Every row gives one point. Each copy is the shape, with its points in the same order, stretched, turned, moved and blurred by noise. Some copies are also mirrored. Which?

Shape (7 x 2):
[[ 10  26]
 [ -5 -49]
 [ 19  31]
 [ 12  45]
 [ -4 -78]
 [-31  25]
 [ 15 -14]]
Copy 1 (7 x 2):
[[-20 -13]
 [ 55 -23]
 [-25 -14]
 [-35  -8]
 [ 84 -27]
 [ -6  36]
 [ 19 -30]]
Copy 1 is: mirrored
Copy 2 (7 x 2):
[[  8  -6]
 [ -4  69]
 [ 17 -13]
 [ 11 -30]
 [ -1  95]
 [-34  -3]
 [ 17  32]]
Copy 2 is: mirrored
Copy 3 (7 x 2):
[[  9  21]
 [-24 -43]
 [ 14  24]
 [ 19  40]
 [-31 -75]
 [-31  33]
 [  6 -20]]
Copy 3 is: only turned

Shape (8 x 3):
[[ 11 -33 -85]
 [  6  -8  -1]
 [ 27  20  30]
 [ -1 -42 -17]
 [-56 -30  23]
 [ 48  27  53]
 [ 14   6  -3]
 [-10  55  20]]
Copy 1 (8 x 3):
[[ 10 -25 -95]
 [ -9 -20  -9]
 [  9   0  35]
 [-15 -48 -34]
 [-77 -36  -1]
 [ 23  -2  61]
 [  1  -7  -2]
 [-22  41  27]]
Copy 1 is: only turned
Copy 2 (8 x 3):
[[-75 -21  53]
 [ -8 -19   5]
 [ 35   0   3]
 [-30 -45  12]
 [-23 -49 -54]
 [ 65   3   6]
 [  0  -4  12]
 [ 15  33 -26]]
Copy 2 is: mirrored
Copy 3 (8 x 3):
[[ 87  -8 -42]
 [ 11 -10   0]
 [-31 -11  -6]
 [ 51 -17   6]
 [ 25  23  64]
 [-64 -25 -14]
 [  3   3 -11]
 [-37  45  -8]]
Copy 3 is: mirrored

Shape (7 x 3):
[[-11  -6  -3]
 [-46 -17  57]
 [-27  21  57]
 [  1 -10 -33]
 [ 39  -1 -19]
 [ 37 -53 -35]
 [-14  35  60]]
Copy 1 (7 x 3):
[[  5   1  -6]
 [ 25  -6  64]
 [ -3  25  70]
 [  6   1 -34]
 [-36  -1 -33]
 [-13 -49 -38]
 [-23  35  64]]
Copy 1 is: mirrored
Copy 2 (7 x 3):
[[ -7  -5   8]
 [-12 -13  79]
 [  4  30  67]
 [ -6 -11 -21]
 [ 31  -2 -28]
 [ 24 -59 -36]
 [ 17  42  63]]
Copy 2 is: only turned
Copy 3 (7 x 3):
[[ 10   6   6]
 [-14 -19  75]
 [-45  -5  50]
 [ 32  13 -21]
 [  9 -15 -47]
 [ 59 -35 -42]
 [-61  -8  36]]
Copy 3 is: mirrored

Shape (10 x 4):
[[ 33  46 -61 -46]
 [ 32  33   4  59]
 [-71  47 -16  28]
 [-11  25 -10   4]
 [ 31  15   6  31]
 [ 23 -28 -21 -45]
 [ 23 -37  29  20]
 [ 49   9 -30  39]
 [  3 -58  63   3]
 [-43 -28 -38 -35]]
Copy 1 (10 x 4):
[[ 39  36 -56 -45]
 [ 19  23 -24  57]
 [-74  30 -18  24]
 [ -4  23 -13  12]
 [ 24   8  -9  36]
 [ 32 -18   9 -40]
 [ 22 -28  29  30]
 [ 45 -10 -45  27]
 [ 10 -27  83  35]
 [-34 -26   1 -37]]
Copy 1 is: only turned
Copy 2 (10 x 4):
[[ 63 -17  -1 -63]
 [ 45 -12  43  38]
 [-32 -43  67 -23]
 [  9  -3  25 -12]
 [ 42   8  26  19]
 [ 25  15 -48 -39]
 [  4  27 -16  34]
 [ 66 -15   5  19]
 [-34  56 -14  30]
 [-24 -14 -29 -48]]
Copy 2 is: mirrored

Shape (8 x 4):
[[-17 -21  35 -52]
 [-33  47   7   9]
 [ -8 -39 -41 -37]
 [-16  14  -5  25]
 [ 33 -95  -2  10]
 [ 12  46 -25  12]
 [ 10 -13 -11 -21]
 [-31  46 -16  22]]
Copy 1 (8 x 4):
[[-40  38  10 -33]
 [ 13  39 -35  15]
 [-70 -31 -20  -3]
 [ 13   2  -5  26]
 [-24 -76  67 -14]
 [ 21  -9 -55   1]
 [-22 -16 -14 -23]
 [ 21  26 -42  31]]
Copy 1 is: only turned
Copy 2 (8 x 4):
[[-16  -6  57 -55]
 [ -3  52 -19 -26]
 [-49 -29  27   1]
 [  8  31 -20   1]
 [ 20 -51  55  34]
 [  6  18 -52 -13]
 [ -3 -17  17 -12]
 [ -5  44 -42  -8]]
Copy 2 is: only turned
Copy 3 (8 x 4):
[[ 11  23  56 -17]
 [-40  37  -7  38]
 [-11   8  22 -65]
 [-11  13 -18  10]
 [ 80 -37  14 -79]
 [-24  46 -32   3]
 [  9  21  10 -38]
 [-48  30 -25  28]]
Copy 3 is: only turned
